Each row of a before or after table is a point. The points were changed in one or more steps. Then noise was added and the rows were shuffled. The steps act on how far a point lies along the listed directions, d1 being the first. Name the steps. A step turns or swaps two directions, mirrors them in a line or flattens them onto one, adds a multiple of one to another, or multiplies one. Angles are multiples of 10 degrees, from the lower direction toward the higher: turns from -170 to 170, lines from 10 to 170 but not 90. Use the fewest steps. Two steps may share a direction if one is a turn and the other turns, adds or multiplies; they go together, in the order done. Otherwise the lowest direction goes first.

Directions:
(1): [ 20 -49 -14]
(2): [-48 -13 -22]
(3): [-17 -20  48]
Before:
[[-45   2 -22]
 [ 70  -1  -7]
 [-38   8  -9]
 [ 61   1  -2]
 [ 62 -28   4]
 [ 47   2   4]
 [-10  22 -14]
 [ 63 -20   1]
 [ 53  19  23]
 [ 36  -2 -18]
 [-25  11  43]
 [-35  25 -32]
 [ 46   4  33]]
After (13 x 3):
[[ 43  18   4]
 [-14 -44 -27]
 [ 45  46  -3]
 [ 59  34  -6]
 [  3 -26 -14]
 [ 40  23  32]
 [-32 -25  -7]
 [-19 -16  43]
 [ 32  17 -19]
 [ 50  23  -3]
 [ 40  57   0]
 [ 56  11  24]
 [-41 -24 -18]]
Steps: mirror d1 and d3 in the line at 110 degrees

Directions:
(1): [ 25 -42 -10  39]
(2): [-28 -26 -45 -22]
(3): [ -9  37 -34  38]
(4): [-50 -13  27  24]
Before:
[[-14  13 -60 -41]
 [-31   7  11  13]
 [ 15 -23  37  23]
 [  6 -47  33  34]
 [ 14  26 -38  -7]
 [ -7 -16 -11  11]
 [-10   4  -4 -20]
 [-16  21 -72  17]]
After, 8 rows:
[[-38  19  13   3]
 [ -1  58 -26 -30]
 [ -3   2  -1 -14]
 [-41  95 -37 -33]
 [ 19 -53  17  37]
 [ -7  43 -31 -44]
 [ 17 -80  19  52]
 [ -7 -10  -2  10]]
Steps: add -1.5 times d3 to d1; multiply d2 by 0.4

Directions:
(1): [ -1  19  33 -68   3  30   4 -31]
(2): [ 25 -52 -20 -44  19  -4  11  43]
(3): [ 20  59 -40 -19  10  -1 -36  27]
(4): [ 26  24 -11 -11 -43 -34  59  -2]
(5): [40  5 -9 27  6 69 27  3]
(6): [ 55   8  46  13  39 -32  -7  -5]
Before, 11 rows:
[[ 16  20 -24  12  17   5 -31  23]
 [-18  24 -19 -44 -39 -25   2 -13]
 [-40 -43  -5  -9 -14 -46  10  22]
 [ 33   0 -31 -13  -2 -50  10  36]
 [-37  41 -25   3 -17 -37 -44  -2]
 [ 10 -16 -24 -19  -3  -5   4  39]
 [ 44   9   4 -18  10 -20  13  22]
 [ 14  20 -22   5 -10 -12  44  39]
 [ 48 -24  32 -25  14   4  19   6]
 [ -6 -19  28 -19  34 -36 -37   2]
 [ 11  21  23 -22  23  19  -1 -13]]
After, 11 rows:
[[ -9   1   9  20  10 -48 -44  -4]
 [-19 -66 -29 -47   0 -50  14  53]
 [ 15 -47   2 -74  34  11  -9  39]
 [ 14 -11   3 -69  -8 -35  32   9]
 [ 55 -71   9 -80  36  19   5  45]
 [-27 -35 -12 -19  35  23 -16  48]
 [ 23  24  27   3  21   2  10 -14]
 [-52  76   3  49 -45 -44 -26 -42]
 [ 27 -78 -37 -66  23  -5   6  79]
 [  6  10 -21 -15 -15  18   8   8]
 [ -3 -74 -37 -92  30  -1 -16  58]]
Steps: swap d1 and d6; multiply d2 by 3; multiply d3 by 0.4; mirror d4 and d5 in the line at 100 degrees

Directions:
(1): [ 49 -15  16 -56  14   5 -22  -4 -47]
(2): [-48 -40 -15  10   9 -34 -49  -1 -33]
(3): [  0 -11 -46 -48  -8 -44  23 -32  29]
(4): [ 22  -8 -55  14 -42   5  15  46 -33]
(5): [ 27 -42 -18  26 -18  41 -24 -51  18]
Before:
[[-17  16   1  11   1  -1  15  20  11]
 [-16  12  38  32  11  18 -32 -24  26]
 [-18   5  65  15  19  -7 -13 -27  11]
 [ -1  13  41   3  19   7   4 -21  41]
 [ -8  17  49  14  19  24   1   4   1]
 [ 31  12   4   6   8  18  12  25 -12]
 [ -7  34   1  -6   2 -43  30  41  -1]
 [-21  11 -19 -32   3 -50  20  22 -11]]
After, 8 rows:
[[  8  42 -17  15 -21 -18  62  13  54]
 [ -8  21  90  73  21  76 -23  25 -19]
 [ 28   3  19  48   5  50  -8  27 -17]
 [-21  18  77  58  25  40 -59   8 -13]
 [-17  16  95  42  25  20 -24  -5  -7]
 [ -2  23 -58 -59 -17 -64  73 -10  51]
 [-12  18   4  32  -6  18  17  15  24]
 [ -8  -2  40  23  17  16 -13 -28  38]]
Steps: turn d2 and d5 by -60 degrees; add 0.7 times d2 to d1; multiply d3 by 3

Directions:
(1): [-38   4 -19 -43  28   7 -39 -22  17 -50 -36 -36]
(2): [-20 -27  -6 -49   4  -7  -3  13  41  64  38 -30]
(3): [-16  14  45   0   3 -10  13  85  27 -31  -7 -10]
(4): [ 61  49  14  -5  45  23 -12  -9  13  -8  42 -27]
Before, 9 rows:
[[ -7  11 -10   8  -3   0  -1 -35 -31 -33 -20   8]
 [-52 -23 -32 -26 -26 -24 -30 -13   6 -12 -32   3]
 [-17 -39  20 -10 -13  -3  25  37  15  33  25   1]
 [-48  23   6  -8   5   6  -1  26  15 -52 -26 -24]
 [-34   5 -17 -59  26   4 -44  -2  66  12   5 -73]
 [ -9 -18 -21  14 -23 -18  20 -12 -13 -19 -28  23]
 [ 49  18  18  13  -4   6  32   8  -6 -23  13  17]
 [ 28 -16   5 -43  26  25 -15  -1  25  81  61 -27]
 [-18   0 -33 -19   6  10 -23 -27  14 -16 -23 -10]]
After, 9 rows:
[[-67  -5   7 -39   7 -13 -30  46  60 -25 -37 -54]
 [-30  12 -34 -23  14  14 -18 -45   7  -8   0 -32]
 [ 40   7 -20 -12  17   0   6 -23  17  12  30 -11]
 [ 36  19  40  54   4  15  26  23 -30 -55  -5  20]
 [ 19 -22 -12  19 -38  -5  30 -24 -28  -6 -11  36]
 [  5  25  -6 -59  36  -6 -40   6  47   4  38 -46]
 [-26  -4 -18 -54  17   6 -28   8  47  15  10 -42]
 [-12  -7 -27 -49  11  -5  -7 -28  14  34  31 -24]
 [-29 -13  53  23 -21  -2  16  98  -6 -30 -38  25]]
Steps: turn d2 and d3 by 110 degrees; add 1 times d1 to d2; multiply d4 by -1

Directions:
(1): [  7  -4  30  67  13  48  20  11 -19  58 -27  13 -24  18]
(2): [-28 -22 -13  32 -69 -22 -35  40   4  -3  17 -13 -25  48]
(3): [ 11 -45  45  11 -24  22 -15  35  -1  -9   7 -35  34 -68]
Before:
[[ -4   3  -2  19  31   0  10  -6  -8   8 -20  35 -26   8]
 [-26  21  -5  52   4  26  21  14 -10  68 -14  20 -51  63]
 [  1 -24  32  -7 -49  -6 -61  34  19 -31  26 -42  47 -51]
 [ 15 -42  27 -17 -42 -24 -24  26  15 -48  38 -37  71 -74]
 [-11  14   2 -30  38  39  36 -22   6  17 -24  19   6   8]
 [ 49  -6  46 -12  21  41   6  -5  -1  28 -28  24  15 -36]
 [ 10  44 -31 -75  32 -40  45 -52  11 -26   4  37  17 -14]
 [ 27 -19  37  34  49  60  27  19  -1  54 -23  10 -29  15]
 [ 24  50   9  27  48  35  40 -18  -1  22  -8  37 -49  28]
 [ 42 -25  28 -16   5   2 -21   7  14 -42  -3 -24  40 -60]]
After, 10 rows:
[[ 22  35  30  48  36  47  38  -3  -5  28 -10  26 -50  24]
 [  9   8 -31 -70 -16 -67 -15 -15  26 -74  40 -11  58 -32]
 [ -4  -3   6  32  28   3  11   5 -13  11 -21  33 -21  -4]
 [  3  11  -5 -53 -16 -35 -51  -3  27 -57  31 -20  55 -39]
 [-26  35 -41   5 -36 -41  21  -7   7  14   1  40 -46  86]
 [ 32  17 -28 -53  18 -32 -19 -29  22 -62   3   8  19  -3]
 [ -1  -8  51  51  20  60  26  27 -14  73 -15  -2  -5 -19]
 [ 38 -10  28  -4  76  52  37 -12   6  38 -21  11  -5 -14]
 [-20  15  -4  -8  18  31  28 -16   1  28 -24  28 -16  44]
 [ 37  29   2 -45  41  10  12 -38   2  17 -23  43   4   1]]
Steps: turn d1 and d3 by 50 degrees; turn d2 and d3 by 70 degrees

Directions:
(1): [ 40 -26 -19   7  -5   9 -33  44  -6   5 -14 -41  -4  29 -29 -39 -39  27
  77  26]
(2): [-43  24  34  33  11 -11 -32  -5 -32  60  34  10  76  24  -2 -29  12 -14
  16  17]
(3): [-39 -38 -67  11 -57 -32  -7 -17   8 -40  28 -29  27   9  35 -27  24  23
 -15  18]
Before (10 x 20):
[[  1   3   8  -3   0  -1   3   6  -1   4   1   1   2  -4  -2   1   0   1
    0  -2]
 [ 11  -3   2  -4  -4  -5 -13   8  -8   0   0  -9  12  17  -9 -17  -6   3
   24  16]
 [ -2   9   8   1  -3   2   0   4   2   6   2   3   1   2  -4   4   4  -6
   -1  -7]
 [ -7  24  24  -5  22  13   7  -1  -1  15   2  18   5  -4  -3  10   3  -7
   -4 -12]
 [  3  -8  -2  -2  -4  -1  -2  12   1  -1  -7  -9  -6   5  -4  -5  -8   5
    9   4]
 [  4   9  25  12   8   5  -5   5  -5  30  10   9  16   7 -12 -15  -6  -9
   12  10]
 [-14  -4 -15   4 -15  -5  -6  -1   1 -11   9 -12  11   1   6  -4   7   2
   -2   9]
 [  4 -23 -25   3 -21 -13  -5   8   4 -22   8 -25   2  11   7 -18   1  12
   15  13]
 [ -7  17  27   0  16   5   8 -11   7  10  -1  21  -8 -12  12  23  12 -11
  -18  -5]
 [-16  12  20  -4   5  -2  17 -13   0   6   3  28   3  -9   5  13  15 -17
  -37 -18]]
After, 10 rows:
[[ 17  -6  11  16   7  -1 -28  32 -15  24   5 -24  22  30 -20 -33 -19   6
   60  26]
 [-16   8   3   7  -2   2 -10   3  -7   9  12  -4  23   3  -3  -5   3  -5
    7   9]
 [ -5   2  -2  -2 -12  -2   5   0   7  -5   2   1  -4   1   3   7   8  -3
  -10  -9]
 [-42  21  16 -10  -2 -11  43 -45  10 -14  10  50   0 -30  30  39  44 -30
  -94 -35]
 [ 30 -21 -14  -5 -12  -3 -25  26  -8  -4  -8 -29   5  28 -16 -35 -23  19
   54  26]
 [ 13 -25 -27   2 -24  -5   2   7  13 -18   4 -16 -11   2   2 -19  -5  13
    7  12]
 [-28  15  13  -7   0  -2  29 -37  20 -16   6  32 -18 -29  35  45  34 -16
  -66 -18]
 [-17   6 -12 -16  -2   3  27 -20  18 -26   4  16 -15 -17  21  23  20   0
  -39 -17]
 [ 12 -10   1   1  -1   3 -13  23  -5   6 -10 -17  -6  12 -11 -13 -17  12
   28  11]
 [  0  -1   1  -6  -5  -3   5   5   0  -2   1   0  -4  -5   2   2   2   4
   -4  -2]]
Steps: multiply d1 by 2.5; swap d2 and d3
